Rows are points. Each copy is the shape, with its points in the same order, turned, moved and blurred by noise. Some copies are also mirrored. Which?
(in the rows, 128 means zero)

Shape, 5 rows:
[[126 101]
 [ 77  63]
 [ 72 108]
 [186 154]
 [154 147]]
Copy 1:
[[107  99]
 [ 64  62]
 [ 54 112]
 [177 155]
 [142 153]]
Copy 1 is: only turned
Copy 2, 5 rows:
[[115 100]
 [144  55]
 [167  89]
 [ 81 176]
 [104 152]]
Copy 2 is: mirrored

Shape, 7 rows:
[[ 94  87 151]
 [102 156 176]
 [175 136  61]
 [ 64  94 108]
 [ 99 136  77]
 [179  62 177]
 [151  92 129]]
Copy 1 (7 x 3):
[[155 153  92]
 [151 165 169]
 [105  47 140]
 [121 161  81]
 [ 81 118 114]
 [229 101 122]
 [165 103 123]]
Copy 1 is: mirrored
Copy 2 (7 x 3):
[[185  83 120]
 [183 152 145]
 [ 64 121  85]
 [187  90  68]
 [138 127  59]
 [128  51 187]
 [125  83 131]]
Copy 2 is: mirrored
Copy 3 (7 x 3):
[[121  75 148]
 [122 154 169]
 [153 140  38]
 [ 73  83 121]
 [ 95 130  79]
 [215  72 143]
 [168  97 106]]
Copy 3 is: only turned
Copy 4 (7 x 3):
[[156 110  91]
 [143 184  99]
 [117 114 215]
 [106  94  92]
 [ 87 114 150]
 [235 115 142]
 [170 112 153]]
Copy 4 is: mirrored

Shape:
[[149 150 110 187]
 [222 111  54 126]
 [159 156  73 155]
 [134 123 154  78]
 [105 152 131 168]
 [160 124  43 165]
 [161  95 118 117]
 [119 190 143 141]
 [158 147 111  91]]
Copy 1, 9 rows:
[[ 90 119 149  73]
 [157 132  47  66]
 [101 157 111  79]
 [154 139 148 174]
 [ 72 134 169 115]
 [ 80 135  68  75]
 [138 113 106 128]
 [ 99 167 189 109]
 [152 165 131 123]]
Copy 1 is: mirrored
Copy 2, 9 rows:
[[173 171 105 156]
 [170 138   7 109]
 [157 185  74 121]
 [ 83  94 107 119]
 [144 161 151 140]
 [193 175  66  97]
 [144  97  86 114]
 [101 174 131 157]
 [102 135  73 113]]
Copy 2 is: mirrored

Shape (8 x 4):
[[112  77 159 132]
 [115 138  87 230]
 [115 108 129  49]
 [168 154 138  81]
 [144  97 150  96]
 [ 76 149 185 133]
 [104 143 146 232]
 [171 109 109 107]]
Copy 1 (8 x 4):
[[127  67 123 128]
 [180 156  85 207]
 [ 41  96 128 101]
 [ 75 146 175 116]
 [ 99  96 145 103]
 [ 91  67 157 198]
 [182 115 124 226]
 [110 145 132  96]]
Copy 1 is: only turned
Copy 2, 8 rows:
[[ 91 113 145 178]
 [220 151 148 197]
 [ 56 145  82 129]
 [113 142 117  80]
 [ 90 112 123 132]
 [ 91 186 182 160]
 [187 152 204 190]
 [134 104  96 117]]
Copy 2 is: only turned
Copy 3, 8 rows:
[[ 79 122 131  85]
 [ 99  88  69 201]
 [158 163 144  62]
 [155 152 193 128]
 [122 125 166  87]
 [ 74 194 122 130]
 [ 55 119  93 201]
 [154  94 160 110]]
Copy 3 is: only turned
Copy 4, 8 rows:
[[155 103 154 106]
 [114 121  93 222]
 [ 98 126 141  37]
 [104 191 125  73]
 [141 143 138  73]
 [ 96 134 205 129]
 [126 130 150 222]
 [135 157  90  83]]
Copy 4 is: only turned
